Every row gives one point. The points of each table are mixes of a few directions, plus a little noise. How many directions does each table use, and how many do they share? Where both have some left over, give the other angles between the two spaces (their principal angles), to ten degrees, smallest first.

First (4 x 3):
0: -81  16  32
1:  35 -11 -25
2:  -4  -8 -22
3:  50   3  15
Second:
0:  30  15  45
1:   6   3   8
2: -56 -28 -83
3:  26  13  39
4:  -6  -3  -8
Directions: first 2, second 1, shared 1

First:
0:  56  32  33  53  26   9  63  39
1:  39 -16  -5  27 -28  12 -33 -48
2: -83  12 -16 -43 -10 -16  -4  26
3:  26  23   9  41 -20   8  32  -3
4: -60   4 -47 -36  42  15 -17  26
5: -65  -6  -8 -38  17 -14 -54  52
6:  42 -15  12   4   0  -1  25 -31
7:  47 -39  21  -6 -25 -13 -11 -60
Second (9 x 8):
0:  37 -17 -15  16  37  25 -36  -3
1: -40  16  18 -16 -53 -30  32  -6
2:  56 -29 -19  25  37  33 -61 -17
3:  22  -8 -10   9  30  17 -16   5
4:  10   9 -16   0  80  24  20  49
5: -63  31  24 -27 -51 -40  66  13
6: -40  24  11 -19  -9 -19  52  25
7: -32   5  21 -10 -81 -33   9 -33
8:  50 -31 -14  24  11  24 -65 -32
Directions: first 5, second 2, shared 2

First:
0:  19  51 -48 -30  44  70 -33 -24 -43 -53  42
1: -23 -41  38   2 -29 -14  -3 -11 -12 -10   9
2: -12  -7   5 -20  -1  38 -30 -31 -47 -50  43
3: -21 -36  32   1 -28 -14  -2 -10 -11  -9  10
4:  -1 -53  52  14  -5 -25  -8  12  11  34 -16
5: -30 -44  38   8 -47 -33  11  -8   0  -3   0
6:   9  50 -47  -4   6   9  17   3   9  -9  -4
7:  -5 -12  11  14 -16 -31  20  13  24  24 -22
8:  64  91 -81  14  74  -2  28  55  69  72 -59
Second:
0:  -9 -16 -41 -28 -34 -21  34 -27   2 -31 -13
1:   4   5  17  10  16  10 -15  12   0  15   5
2:   9  22  60  41  51  30 -52  40  -1  48  22
3: -10 -20 -56 -39 -48 -28  49 -38  -2 -44 -19
4:  12  25  63  44  55  32 -57  45   0  50  23
5:  -3  -6 -18 -13 -17  -8  16 -14   1 -17  -6
6:   6  12  32  20  27  16 -27  22   1  24  11
7: -10 -19 -50 -36 -45 -27  46 -35  -1 -41 -18
8: -14 -24 -70 -48 -59 -35  61 -46   0 -57 -25
9:  15  29  82  58  70  42 -73  55   0  65  29
10:  -2  -6 -18 -12 -15 -10  17 -13   0 -15  -7
Directions: first 3, second 1, shared 0; angles 40

First:
0:   79    3   46  -77    1   10  -80   12   58   -1    2   29  -30  -69   23   45    8   21
1:  112   -2   -4  -63   37   10  -39  -13   30  -21    9   38   -3  -74   72   36  -28   -3
2:  -39   -3  -12   34   -9  -10   27  -28  -19   21   17  -26   24   31  -27  -13    7  -15
3:  -20    2   19    5  -26    5  -10   29   15    4  -10   -4  -25   10  -25    4   18   23
4:   -3   -5   -8   36  -28    7   21   -8   16   24   25  -25    4   16  -25    9   13   15
5:  -44    2  -25   13   30  -15   30  -13  -54  -19  -20    4   25   27   13  -36  -19  -34
6: -113   16   27  -28   44  -58  -23  -66  -84   16  -24   -9   53   33  -35  -53    4  -76
7:   10   -9  -62   55    7   10   70   -4  -20  -14   12   -7   19   24   26  -12  -26   -3
8:    3   10   60  -42  -33   20  -59  101   49  -29  -49   32  -84  -19  -14   17   28   61
9:    0   -2   -9   14   -5    7   15   16    2   -9   -4    0   -7    9    4   -1   -2   10
10:   15   -8  -33   51  -20   10   44  -30   10   28   42  -30   22   17  -10   10   -2    2
Second:
0: -22 -13 -22 -30  22 -19  28 -12  17  18 -14 -38  25   8   9 -19  23 -19
1:  -2 -68 -75  29  12 -21  83 -32  95 108  -3 -31  14 -74 -55 -44 -32 -61
2:  36  28  15  50 -14  43 -25  31 -36 -43  23  92 -31 -24   0  31 -37  37
3:   6  30  26  -3  -4  16 -31  18 -41 -48   4  30  -8  21  22  21   6  29
4:   4   8  27   1 -18   0 -29   0 -12 -10   3  -6 -12  16  -2  10   1   9
5:  -8  23  21 -24   4   1 -22   8 -31 -37  -5  -2   5  33  26  10  22  17
6: -36 -44 -81 -37  54 -32  95 -25  63  64 -23 -53  53 -27   1 -50  24 -53
7:   5  13  39   1 -24   1 -41   2 -20 -18   4  -6 -17  24   0  15   2  15
8:  16  23  51  13 -34  12 -58  10 -34 -33  11  15 -29  23  -1  26  -8  27
Directions: first 4, second 3, shared 0; angles 40, 60, 60
